Each row is a point. A path goes straight from each point to the next, and from the last back to the first. The post is the endless flat space through its rows: a point in 2 columns, a line in 3, a plane in 4, and so on, so that a path can go around it. Count how often the path circles the post. Going back the other way cancels.

Post, one row:
[[0.5 2.0]]
Path:
[[ 1.7  6.6]
 [ 7.4 -0.2]
 [ 7.5 -0.4]
 [ 7.4  5.8]
 [ 0.4  4.8]
 [ 5.0  7.9]
 [ 8.4  0.7]
 [ 2.4 -1.6]
 [-3.1 -1.5]
 [-6.9  2.8]
 [-1.5  9.0]
 [ 4.3  6.4]
 [ 5.3 -0.3]
 [ 1.0 -1.2]
 [-7.0 -0.8]
 [-3.3  5.2]
 [-0.2  6.2]
 [ 5.2  5.7]
 [ 7.3 -2.9]
 [-0.6 -5.6]
 [-1.3  0.9]
 [-0.6  0.3]
 [ 0.1 -0.2]
 [-5.2  0.7]
 [-2.3  2.5]
 [-0.6  0.0]
 [ 3.9 -2.4]
 [ 4.1  2.5]
 [ 2.1  7.3]
 [-3.0  7.6]
 [-7.1  1.1]
 [-5.8  2.8]
 [-3.2  6.6]]
Times around: 2

Post, 8 rows:
[[-9.5  1.5 -2.1  4.7  2.6  0.3  8.4 -3.6 -1.0]
 [ 0.0  3.4  1.8  6.5  4.7 -0.4  2.2  1.5  3.9]
 [-1.8 -5.3  0.4 -2.8  2.0  0.3 -4.3  4.9  6.0]
 [ 3.1 -2.3 -4.0 -6.2  2.6 -0.3  1.6  2.9  1.5]
 [ 3.4 -2.9  3.5 -4.5  1.4  2.0 -2.1  8.7 -1.4]
 [-3.9  4.2 -1.4  3.4  0.4 -5.6 -0.8 -5.1  3.6]
 [-2.5  3.1 -1.0  1.5 -3.5  3.1 -3.3 -4.3  4.6]
 [ 5.2 -9.0 -2.3 -2.8 -2.4  1.1 -7.9 -0.2  2.8]]
Path (28 x 9):
[[ -2.4  -4.4  -0.7  -0.2  -0.2   4.5  -4.0   5.6  12.5]
 [ -4.0  -5.4  -9.1  -0.9   2.5  -5.0  -1.0  -1.1   0.6]
 [-10.1  -3.3  -1.3  -2.6   5.7   6.0   0.2   4.0  -0.8]
 [ -3.4  -1.0   6.0  -2.7   0.2   7.7  -5.2  -2.2   7.0]
 [ -1.4   1.9   0.4   1.8  -3.7  -2.3   0.5  -5.9   2.3]
 [ -4.0  -4.7  -0.9  -0.9  -7.8   8.9  -6.1   4.0   9.0]
 [ -2.1  -4.4  -8.1  -0.2   0.3  -1.5   1.2   0.8  -4.1]
 [ -0.1   9.3   3.2  -1.6   1.3   8.8  -4.1   6.5   1.5]
 [ -1.5   3.3   2.1  -5.0   1.9   4.4   4.0  -2.7   2.2]
 [  4.3   4.9   6.0  -3.1   2.1   3.5  -2.9   0.0  -3.8]
 [  4.8  -2.3   7.5   5.6   6.4  -4.1  -1.2   4.8   8.6]
 [  2.7  -5.6  -8.6   5.8  -3.3   1.2   3.3 -10.4   2.1]
 [ -0.1   0.1   8.2   4.5  -3.5   6.6  -0.9  -0.1   3.1]
 [ -0.8   2.1   2.7  -4.3   0.7   4.5   4.9  -3.5   0.1]
 [ -5.1  -2.2  -2.5  -0.1   5.2  -2.8  -2.5  -0.7   4.7]
 [ -1.5   1.1  -4.4   1.6   1.0   6.5   2.8   9.5  -0.8]
 [ 11.1   0.6   3.7   4.4   2.0  -2.0  -3.0   8.8   8.4]
 [  4.9  -1.9   7.3  -0.6   2.0  -2.9   3.8   5.5   3.2]
 [  4.6   1.9  -3.5   0.7   1.3   1.8  -2.1  -8.1   5.0]
 [  0.8   4.2   0.2   9.8   0.0   6.2  -5.6  -5.7   0.7]
 [  3.6  -0.4  -3.3  -0.8   4.7  -1.9  -9.5   7.2   0.9]
 [  2.5   0.6   7.3  -5.9   8.0   2.4  -3.3  10.0  -2.4]
 [ -4.0  -0.4  -1.8  -1.5   4.4  -5.7   4.1  -1.5   4.8]
 [ -5.7   2.8   2.7   0.5  -2.8  -1.8  -1.4  -0.4   7.5]
 [ -3.3  -7.2  -3.8  -4.8   1.0   0.2   3.7  -1.5   3.7]
 [  8.1  -4.5   6.8  10.3  -2.0   1.8 -13.7  -6.9   6.0]
 [ -1.1   1.4  -3.4   2.2   6.0  -3.5  -3.7  -0.5  -3.4]
 [ -2.0   2.6   0.1  -0.2   0.2  -2.3  -4.9   6.0   1.4]]
Times around: 0
